Every row gives one point. Each copy is the shape, with its points in the same order, stretched, turned, moved and blurred by noise. Say if it was mirrored as well.

Shape (8 x 3)
[[-18  54  13]
 [-11 -29 -39]
 [ 19  -1   1]
 [-19 -14   8]
 [ -6  18  21]
 [ 18   6 -34]
 [-26   7  24]
 [ 26  12 -18]]
Copy 1 (8 x 3)
[[ -5  30  26]
 [-32 -46  12]
 [ -3 -13 -17]
 [-51  -2  15]
 [-21  17   7]
 [ 14 -35  -6]
 [-46  15  19]
 [ 18 -20 -16]]
Copy 1 is: mirrored
Copy 2 (8 x 3)
[[-37 -12  45]
 [ 46  27  14]
 [ -7   3  -7]
 [ 20 -10   6]
 [-15 -17  11]
 [ -2  29  15]
 [  5 -25  17]
 [-16  20   5]]
Copy 2 is: mirrored
Copy 3 (8 x 3)
[[  6 -25  60]
 [-58  18 -26]
 [  2   9   0]
 [-18 -17 -22]
 [  3 -19  20]
 [-36  28  16]
 [ -3 -33   6]
 [-13  29  18]]
Copy 3 is: only turned

Shape (10 x 6)
[[  4  10  18 -13  -4  28]
 [  3  12   7  13  33 -42]
 [-26 -13  -6   2   8 -19]
 [-28  -6  -8 -20 -15  34]
 [  2 -12 -24  -5  10 -19]
 [ 14 -35  14  16  13 -15]
 [-12   6  17 -28  -5  22]
 [-10  -2  16 -34 -30  17]
 [ 16 -30  28 -16  33  -3]
 [-16  -2 -13 -18 -12   3]]
Copy 1 (10 x 6)
[[  8 -19  -2 -14  25 -16]
 [ -5  -2  -1   3 -40  44]
 [ -9  20  -7 -21  -4  20]
 [ 10  13 -20 -26  38 -21]
 [ 15  23  -2 -11 -13  31]
 [ -7   2  38 -11 -10  41]
 [ 12 -13 -14 -25  13 -19]
 [ 13   4   5 -33  16 -32]
 [ 13 -18  32 -34 -18  39]
 [ 10  21 -14 -19   9  -6]]
Copy 1 is: only turned
Copy 2 (10 x 6)
[[ 18   8  -7  -1  16  49]
 [-22  -4 -21 -11  30 -60]
 [ 24 -20   6  16 -16 -39]
 [ 41  -2  26  16 -26  33]
 [-19  -6   9  -9 -30 -42]
 [ -1 -41  -9 -20  -7 -28]
 [ 41  13  10   3  10  37]
 [ 57  11  13  -1 -14  34]
 [ 17 -28  11 -35  22  -3]
 [ 20   4  14   6 -30  -4]]
Copy 2 is: only turned

Shape (13 x 9)
[[ -6 -18 -11  20 -20 -12   9  -5 -14]
 [ 17 -15  -2  -3 -11   6  -9 -13 -11]
 [ -2 -19 -13  -1  -3   3  15 -12 -14]
 [ 17 -36  -1   3 -11 -16  -2 -15 -22]
 [-31   1  23 -30  18 -15 -21  -3  23]
 [-17  11   2 -27  32 -22 -29  -1  -3]
 [ -1  -3 -10  -6 -16 -19  -4   7  16]
 [ -6  14  19 -23   4 -27   9  22  15]
 [ -8 -31   1  21   0   9  -6   6 -11]
 [-18  23  15  -9  -7 -15  -8  -3  -6]
 [  7  30   8   9   6 -25   3 -10   9]
 [  5   3   2 -16  -2 -13   5   3  11]
 [  2   2   0  -5  -8  -9  -3  11  -5]]
Copy 1 (13 x 9)
[[  6 -37  18  -5   6   9  26   3  -1]
 [ 13  -8  -2   0  -2  12  26   5  10]
 [ 16 -19   9   4  12   8  14  -4  -2]
 [ 34 -35   5   2 -14  11  25   4  14]
 [ 17  13  11   3   5  -1 -16  48 -14]
 [ 11   8  -1  -4 -20  11 -24  32 -14]
 [  1 -11  19  14   4  31  14  23 -21]
 [  1 -19   6  37  -6   9  -8  33 -17]
 [ 13 -22   7 -20  14   8  11   4  27]
 [ -6 -13   1   0  -4  -9   7  29 -13]
 [ -9   3  16  12 -18  -1  12  15  -7]
 [  6  -9   2  25  -2  16   9  20 -12]
 [  1 -21  -1  11  -2  14  10  18  -5]]
Copy 1 is: mirrored
Copy 2 (13 x 9)
[[  8  -9 -28  10  -3   5 -26  -1   5]
 [-14   0  -5  15   0   6 -13 -24  -8]
 [ -8  -8 -18  10  -9   1 -23  -6 -22]
 [ -4 -18 -20  28  -5  -4 -18 -25 -12]
 [-16  -6   2 -14  12 -11  60   4 -26]
 [  0 -33  17 -22  19  -7  53  -8 -41]
 [ -4 -19  -7 -23   2   6  17  -5  17]
 [ 10 -33  15 -11  -4  -6  37  13  21]
 [-10  -6 -21  36  23   0 -17  15  -9]
 [ 15  -4   4 -11  -2   3  26  -6   0]
 [ 25  -9  14 -39  -2 -19  -5 -16  20]
 [ -3 -18   5 -12  -8  -1  14  -7   8]
 [  5 -20   3   2   3   9   9  -1  10]]
Copy 2 is: mirrored

Shape (16 x 12)
[[ 17  22  -6   2 -25   4  21   6 -19  25   0  -3]
 [-15  40   2  10  18  -3  11  27 -16  11  20  21]
 [-24   4  -8 -28   3 -25  42   4 -21  -3 -37  -5]
 [-21  21  -2 -23   3 -15 -47 -10  -4  -2 -17  20]
 [  6  11  16  13 -18  -4   4  14 -17  18 -21 -10]
 [ 21  19   7 -33  20  10  10 -28 -12  -7  10  -7]
 [ 11  -3  10  -9  17  -3 -40 -13 -13  10   2  16]
 [ 19  26 -11  -2   7 -30  20   5   3  36   7   7]
 [ 11  12 -29  -7  17  19   6  21  22  -8  -8 -25]
 [-49  19  17 -11  34   7  19  -3  -4   3 -22  23]
 [-27   9  17 -30 -12  14 -16  13 -30  19   1  17]
 [-15 -27 -16   1  20  -9  12 -31   6 -17 -23 -10]
 [ -3   0   2 -16  13  18 -30  36   1  -6   0  -4]
 [ 20 -19  -2   7  10 -18  27 -11   7   7 -17  29]
 [-31  17  20 -12   6 -22  33 -13  12   4   2 -11]
 [  8  34   4   5 -15 -18   7  -2   5   2   7   5]]
Copy 1 (16 x 12)
[[-18  -9   4  -6  35  12 -15   3  10   0  32 -12]
 [ -8   4 -21 -24  15  -8  26   9  44  15 -16 -13]
 [ 19 -11  35 -26 -38   5  -6  -4  31 -36  26  -2]
 [ 32 -17   5  49  -5  -4  38  -5   5  37  16  -4]
 [ -7 -12  -3 -17  12   6   8  -8   6  10  21  12]
 [ 16  20  18  14  11 -21   2   0 -20 -21  11 -12]
 [ 25   1 -12  36  10 -28  24  11 -17  23  16  14]
 [-20 -11 -26  10  29 -14 -11  -3  44 -25  28 -18]
 [-31  21  -8  -3 -19  -7  -7   0  -8 -20  -6 -25]
 [ 18 -10  25 -22 -36   9  60  17  41 -22 -15  15]
 [ 15 -19  36 -11   3 -13  33  12   5  45  14  13]
 [ 18   9  20  13 -37  13  -9  12  -2 -41  -1  19]
 [ -5   7  -4  -9 -19 -34  19   3 -20  32 -12  -1]
 [  8 -19 -13  11   2   3 -18  26   9 -56  26   5]
 [ -2 -16  26 -27  -9   4   7 -18  44 -24 -21  12]
 [ -6 -17 -11   9  31  10  -8 -16  19   4   4 -17]]
Copy 1 is: mirrored
Copy 2 (16 x 12)
[[-20  20   6  -9 -31 -14 -18  14   2 -31 -43 -14]
 [-26  27 -31 -28 -18  22  22   9  -7 -20  -8 -24]
 [-20  35   6  32 -24 -33 -24  13  31 -51  10  -7]
 [ 36  -7  15   9 -16  -4   6 -10   9  -8  19 -21]
 [  6  40  11   9 -15  12 -25   4   5 -26 -32  -6]
 [-28  -2  38 -25 -44   7 -19  -2 -11 -17   7  -8]
 [ 35  -6  28  -5 -32  10   6   1 -13  -5  12  15]
 [-10  16 -11  -9 -25 -13 -17  23 -17 -59 -22 -17]
 [ -6  -7  23 -21  28  21  -6  11  11 -28  -2  15]
 [-20  24  -4  24 -10  33  20  18  11 -16  29 -35]
 [ -8  26  14  24 -21  -8  18 -14  14 -18  -9 -17]
 [  8  -4  14  14  -2 -12 -18  36  13   5  34  20]
 [ 13   5  20  -4  21  28  13 -21   6  -9   7  23]
 [  1   1  -5  23 -21  -8 -22  30   1 -29   4  21]
 [-36  35  -8   9   3 -13 -28   8 -11 -19  19 -38]
 [-11  14 -13 -14 -12   1 -29  -4 -12 -20 -15 -24]]
Copy 2 is: mirrored
Copy 3 (16 x 12)
[[ 13  21  -7   0  -2 -17  -1 -14  33   1  26 -48]
 [  5  13  21   6   0   2  23  16  32 -13  31 -12]
 [ 19  20 -15 -18  -2  25  15  19  -3  26 -19 -47]
 [-36  23   2 -21   2  28 -16  10  15   7  36   3]
 [ -6  20 -20   1   1   0  16 -20  11   5  19 -26]
 [ 23  -1  -2 -35  35  -3 -13   5  15 -12   7  -7]
 [-31   2  23 -19  20  17  -4 -11  16   8  23  11]
 [ -8  25  12 -20  -8 -11   9  11  31 -18  -2 -40]
 [ -5 -17 -20 -25 -18 -13  23  20 -19 -10  20 -20]
 [ 16  11  15 -28 -17  45  35  15   8  14   1   5]
 [ -6  25  19  -5  13  11  -5   2  38  39  43   0]
 [  5 -16   2 -16 -23  33  13  -4 -34  15 -36  -8]
 [-29 -13  -4 -11   9  -1  17  17  -1  12  38  17]
 [ -1 -19  13 -22 -16  24  28  -7  19  -3 -29 -29]
 [ 26  22  -9 -10 -13   6   5  20   4 -10 -35   9]
 [  5  16 -17   2  -1 -10  -7   4  29 -32  11 -18]]
Copy 3 is: mirrored

Shape (16 x 12)
[[ 14 -11 -14  -7  -7  10  -4  -2  -3  -5 -13  21]
 [  7   5  -5 -13   3   5   9  11 -11   0 -14 -19]
 [ 17  -3  16  -3  -2   6   7   8   7 -10  -7 -12]
 [ -9  28   2  12   7 -15  -7   8  20  -1  11 -16]
 [  8  -9  19  12  -2   7  -4   8  -5  12 -16 -16]
 [  6 -12  -3  14  10   6  -1  16  -7 -14 -11  -9]
 [-44 -11 -11  -2 -18   2   1  -3  11  10   6 -16]
 [  6  10   6   1 -18   1  -4 -28   6 -11  12   1]
 [  4 -11  -6   3  14  10   0  -4  -1  -2  -4 -11]
 [-20   0 -10  12  -4  -2  11   2  -3  -7 -17   8]
 [  3 -11  -8 -27  14   0  -4 -15  -1  -5 -13 -16]
 [ 19  35  -1  15  13   7   4  10  -7 -10  26  -3]
 [ 15   2 -15  12  -4  -2  24   6   2   6  -4  -5]
 [  8  10 -12  10 -13 -20  -6   7  -7 -14   6  13]
 [ 13  -9  -6  16   7   2   6   5 -12   9   3 -17]
 [ 11  13  -4   1  14 -18  16   6  -8   5  23   2]]
Copy 1 (16 x 12)
[[  7 -14  17   0   1 -23   4   9   8   4   2  10]
 [ 11  -6  14  -1  16  14  -2  12  -8 -26  11  -2]
 [ -8  -8   0   5   3   9 -18  -2   1 -12   5   2]
 [ -4  19 -27 -17 -12   4   2   4  -2 -30  -3   2]
 [ -3  10  -1 -11   4  12 -22  10  -8  12  17   6]
 [ 24  -5  -2   8 -17  -4  -1   7  -2  -5  18 -12]
 [ 25   7  -3 -60  -2  14   7 -14  21  -2  -4 -17]
 [-31   2  -6 -15 -18   5   4   7  15  -2 -16   5]
 [  5  -2  -3  -9   1  -3   6   7  -1  -3  16  -9]
 [ 30  -3   5 -24 -23  -9   3  -2  -4  -2 -10   6]
 [  0   1   0   0  22  -2   6  -1  -3 -11   2 -25]
 [-14  -3  -7  11 -19  12  28  20   4 -41  15  18]
 [ 11 -21  -2 -12   4   2  -2  29  -4 -17   8  13]
 [ 14   1  -9   8 -23  -5   4  19  12  -8 -12  11]
 [ 10  -3 -11  -9   2  12   2  27  -4   2  23  -1]
 [  8  -7 -25   5   4  13  24  18   1 -16   4  15]]
Copy 1 is: mirrored
Copy 2 (16 x 12)
[[ 30   5  -1   0   0 -14 -14 -15  -4  -5   5  -8]
 [  4  -4  12  -5  -1 -10 -10  12  -6 -24   7  19]
 [-10   6  10 -16  18   4  -5  -9   0 -23  -2  17]
 [-32   9  31 -13  10   0  10  24   5  -6   6  -7]
 [ -4   9   1 -14  18  24 -12  13  14 -16  -8  25]
 [  1   0  13 -16   2  -9 -14 -12  16  -8  -8   4]
 [  9   0  -4 -28  -1  -6  29  27  28 -13   5  -6]
 [-14  -2   2  14  11  -2  14  -6  11   1   8   4]
 [ 14  -2  15  -4   5  -6  -3  -3   7  -7 -16   1]
 [ -5  18   5 -15 -18 -16   8   7  18 -14   7   3]
 [ 31 -15  17   5  -1  -7   0  -3   0 -18   6   4]
 [-45  -5  24  13   8 -16 -13   1 -13   4 -12   0]
 [  2  17  17 -12  -3 -21   5   9  -8  -1 -13  20]
 [-15   5  12  -5  -9 -16  -3  -6   0  10  17  -2]
 [  0  -1  15  -5   5  -3  -7   8   3   3 -25  21]
 [-26   4  23  -5 -11  -9   5   4 -25   3 -19  15]]
Copy 2 is: only turned
Copy 3 (16 x 12)
[[  6  20  -5  10  -7  13 -13   8  10  -2  28  -8]
 [-18  -8  18  13  20   2 -10   5   6  -6   1  -8]
 [  2 -12   3   7  24  10   4  -2  -3 -31 -14 -12]
 [-22 -13   3 -24   7 -26  36  -9 -32 -15  -6  15]
 [  3  -8 -11  18  16  -4   3   1  14 -27 -21 -26]
 [  4   7  16   8   8  -5  -1 -11  23 -23  -7   3]
 [-14  18 -10 -11   2 -15 -22 -13 -23  27 -18 -24]
 [ 23 -19  -6 -11 -11  -7   0  -4 -32   0  -1 -13]
 [  3  -2   3  18   1   1   2 -19   8  -5   5  -8]
 [  0   6   2   3  15 -19 -29  -1   4   5  12   6]
 [ -8 -13   4   5  19  13   0 -27   7  19  25 -21]
 [  7  -9  27   2 -16 -16  35   7 -29 -23  -9  31]
 [-20 -15  -4  19  -4   8 -21   9  -1 -22  -6  11]
 [  0   5   9 -28 -13  -9   4   8   1  -3  -1  22]
 [ -3 -13   1  20 -11  -1   1 -10  14 -15 -20  -1]
 [ -7 -17   2  -4   0   2  21  -4 -11   9 -10  26]]
Copy 3 is: only turned

Shape (15 x 12)
[[-25   8   1  12  33 -21 -24  -5  -8 -21  20 -10]
 [ 20 -13  -5 -10 -20  -2 -17  26  23  13  -3 -32]
 [  7 -11  -5  -6  -3   7   9 -35   9  22  -4  -4]
 [-35   2  -1  26  31 -34  17 -21   6 -19  34  -1]
 [-25 -19  14   2 -12  22  16 -17   3  -8 -10  -2]
 [ 11 -22 -21   8  -4   5  18  -1 -18  31 -21   9]
 [  3  -6  18   2   5  10 -14  13  15  28 -13 -34]
 [-18   6 -11  -6  16 -14 -33   7   7   5  36   7]
 [-10   8  -8 -14   1  26  28 -10   7  13   3  -3]
 [ 22  -9  -2  27  -1  12   5  -5 -12  18  11  15]
 [ -6  18   0 -16 -22  -5 -20  22  -5  22   8 -12]
 [ -6   5  16   8 -11 -12 -21  25  16  24 -21   3]
 [-10  25  15 -13  -8 -22 -12  -6  -5  17   7 -21]
 [  7 -15   6 -22   9   9  18   2   4  -5   5  11]
 [ 16  19  -7   1 -16   3 -24  19   9  14 -23  -4]]
Copy 1 (15 x 12)
[[-20   8 -29   0   0  -3   9 -14  13  -4 -14  27]
 [  8   7  -7 -32  38 -12 -24  14  13   4  10 -12]
 [  3 -14  13   6  14  20  -7  30  -8 -13   1  14]
 [-33   0  -9  -4  -6 -13  19 -21  -8 -17 -16  49]
 [ -4 -39   1   0  17  -1  18   2   4 -18  -1  12]
 [  6   5  18  18  32  20  -7  -2 -21   5  -3  -6]
 [ 12   3   3  -8  29  -4 -15  22  31   3   7   7]
 [ -6   9 -25  -5  -5  -9  -8  -2 -11  26 -16  20]
 [ 10 -21   4  12  -1 -10  -7  -1 -17  -9  13  12]
 [ -2  -9  16  20  17   6 -39   6 -16  13 -26   5]
 [ 17  -1  -1 -35   1  -9 -23 -12   9  19   1  -7]
 [-10  -7  15 -23  13  -5 -12   7  28  31  13   1]
 [  5  -5   6 -38 -14   1 -10  -1  24  -4   0  11]
 [-11 -16   0  17  -7 -15  14  11 -14  -8  -3  -5]
 [  0  -6   5 -18  16   5 -38   3  18  23  22 -11]]
Copy 1 is: mirrored
Copy 2 (15 x 12)
[[ -3 -15  30  23  20 -30 -24 -32 -22  43 -22  -6]
 [ -2  24 -18 -18   4 -29  35   4   2 -23 -14  31]
 [-12   1  -1  -5 -10  14   0  34  26   5 -24   8]
 [  7 -14  11  14  22 -17 -30   1 -29  60 -43 -18]
 [  3 -10 -40  12  -7  20 -11  10  14  -3   3   3]
 [-29  11 -23 -22  -5  13  -7  28  26  -6  17  16]
 [-14   1  -6 -18 -14  -2  28  -4  15  -4   2   3]
 [-14   7  28  43  18 -24  -6  -9 -31  32 -19  -8]
 [ -8 -14 -19   8 -11  -1   0  45   8  -5 -12  -3]
 [ -8   7  11 -14   5  24  -3  15   1   7  25  15]
 [-23  -4 -15  17  27 -22  28  -1   9  -5  -8   7]
 [-16  12 -24   8  14   0  19 -18  20  -7  19 -22]
 [-21 -19  -4  13  32 -16  17  -3  21  11 -36  -3]
 [ -9  10 -17   8  -3   6 -12  21 -20 -22  -6   1]
 [ -8   7  -7   1  17 -19  20  -7  30 -19  16   3]]
Copy 2 is: only turned
